Rows are points. To make a cloud, some directions were put in groups of two or more. Within a group, all points are equally far from the middle, so they leave a hole (a ring in 2 directions, a hollow ball in 3). The other directions are filled evenly. Then the cloud was stretched, turned, moved and blurred a little. Count the holes, and give their numbers of directions, smallest first.

Cloud (21 x 3):
[[-11  -6 -21]
 [ -9  30  25]
 [-41   4  26]
 [-28  -7  23]
 [-30 -23   6]
 [-48  -4 -12]
 [  4 -36  24]
 [-18  39   9]
 [  0  40  34]
 [ 38 -21  41]
 [ 30 -12  19]
 [ 20 -33  33]
 [-30  -8   3]
 [  8 -60  -2]
 [ 17 -34  11]
 [ 40  28 -10]
 [  6  26  -7]
 [  1  -3  -3]
 [ -8  -4  30]
 [-31  26  18]
 [ 40   9  31]]
Holes: 0

Cloud (20 x 3):
[[ 14 -33  40]
 [-22  50 -24]
 [ 26 -54  12]
 [-31  17 -42]
 [  8 -57 -17]
 [ 60  20  -9]
 [-10 -51 -20]
 [-36  37 -26]
 [  8   4  54]
 [ 51   1  32]
 [-15  54 -22]
 [ 52   9 -39]
 [ 24 -41 -46]
 [ 38   5  44]
 [-40  -5  34]
 [-22 -24  38]
 [ 19  51  28]
 [  1 -52 -27]
 [-48  27 -15]
 [ 18 -58 -14]]
Holes: 1 (3)

Cloud (29 x 4):
[[ 18 -18  -9 -27]
 [ 12  26   6 -17]
 [ 25   0 -53 -13]
 [  6 -33  -7 -30]
 [  2 -11 -14 -46]
 [ 28  -4  -1 -39]
 [-30   7 -60 -33]
 [ 27  11 -20  -4]
 [ 28  -4  22  24]
 [  0 -34 -25 -56]
 [  1 -34 -39  -4]
 [-15   7   0 -16]
 [ 38 -11  11   0]
 [-15  -6 -11 -57]
 [  5 -28 -31  30]
 [ -4   2  19  -9]
 [ 14 -20 -48   3]
 [  9  11 -53  12]
 [ 14 -30 -15  -6]
 [ -7 -12  -9   5]
 [-26  38   2 -16]
 [  9 -23  10  20]
 [ -4  -1   4 -34]
 [  3  42   4  19]
 [-16  40   1 -13]
 [ 20   1 -32  14]
 [ 13  17 -20 -39]
 [ 43 -12  -9 -12]
 [ 15  -4 -19  22]]
Holes: 0

Cloud (26 x 4):
[[ -5   9  15  16]
 [ 38  11  -9  -3]
 [ 21   9 -23 -60]
 [ 53  -4  17 -13]
 [ -7  -7 -10 -27]
 [ -9  -6 -18 -21]
 [ 28  -4 -53  -7]
 [ -7  17  19  12]
 [ 55 -14   1  -5]
 [ 33  -5 -55  -1]
 [ 30 -15 -40 -34]
 [ 42  -2 -32 -10]
 [ 12   3 -18 -13]
 [ -2  13 -16 -41]
 [  4  17   1   2]
 [ 31  28 -16 -46]
 [-15  18  29   3]
 [  7  -2 -32 -29]
 [ 14   3   6   3]
 [-26 -19  -6   1]
 [ 13  32 -27 -20]
 [  7  33  25 -21]
 [ 30 -12  -6  10]
 [ 28   6  24 -30]
 [ 49  10   9 -15]
 [  7  16 -44  16]]
Holes: 0

Cloud (46 x 6):
[[-21 -12   8 -32  11  12]
 [ 28  15 -14  27 -13  28]
 [-42   5 -17 -14   1   7]
 [ 12  45  36   7  14 -10]
 [ 14 -12  21  10  60 -29]
 [ 48  12   1  27  15 -13]
 [-14  20  22 -12  45 -12]
 [ -7  14  -2 -15 -46 -23]
 [-16 -21  48   6 -25   8]
 [ 13  -9 -36  14 -19 -29]
 [-41  -6  48  19   1 -19]
 [ -7   2  51  -2  35 -48]
 [-30  23  23   7  20 -53]
 [-34  17 -15 -18  13  -2]
 [-12 -12 -33  20 -33 -53]
 [ 17 -19  45 -15  22  -8]
 [ -8   2  20  -4  23 -37]
 [-12  15  -8   2   6  22]
 [-12   0  31 -16 -37 -27]
 [-12  -7  33  -2 -11 -16]
 [ 12  15  26  11   5  27]
 [ 13 -10 -30   6 -10 -11]
 [ 11   9 -36  43  16   4]
 [-28 -32  10 -21  -7   0]
 [-11 -11  17  -3  19  59]
 [ -2  34  43  19  17 -49]
 [-15 -11 -19   1  12   5]
 [  7   6  -7   0  47 -17]
 [ 21  30  38 -21  11 -24]
 [  7  45 -27  -8  13 -31]
 [ -5  20 -20 -17   5  -5]
 [-34  -4  39  -2  36 -22]
 [-11 -16 -24   5 -20 -50]
 [ 28  22   1  19 -12 -43]
 [ 29 -12   2 -13  10  37]
 [-28   9  -1 -21  12  23]
 [ 11 -13  34  -3 -16  26]
 [ 30  45  29  17   2  12]
 [ 35 -16  37  -4  30 -13]
 [ 53  32  -8  27   5 -21]
 [ -3  16  37 -13  -5  48]
 [ 40   7  20  -9  25  26]
 [-35  24  44 -43  10 -10]
 [ 48  18 -31   5  -9  12]
 [ 19 -32  11   6 -15  15]
 [-31  -9   9   2 -26   4]]
Holes: 0
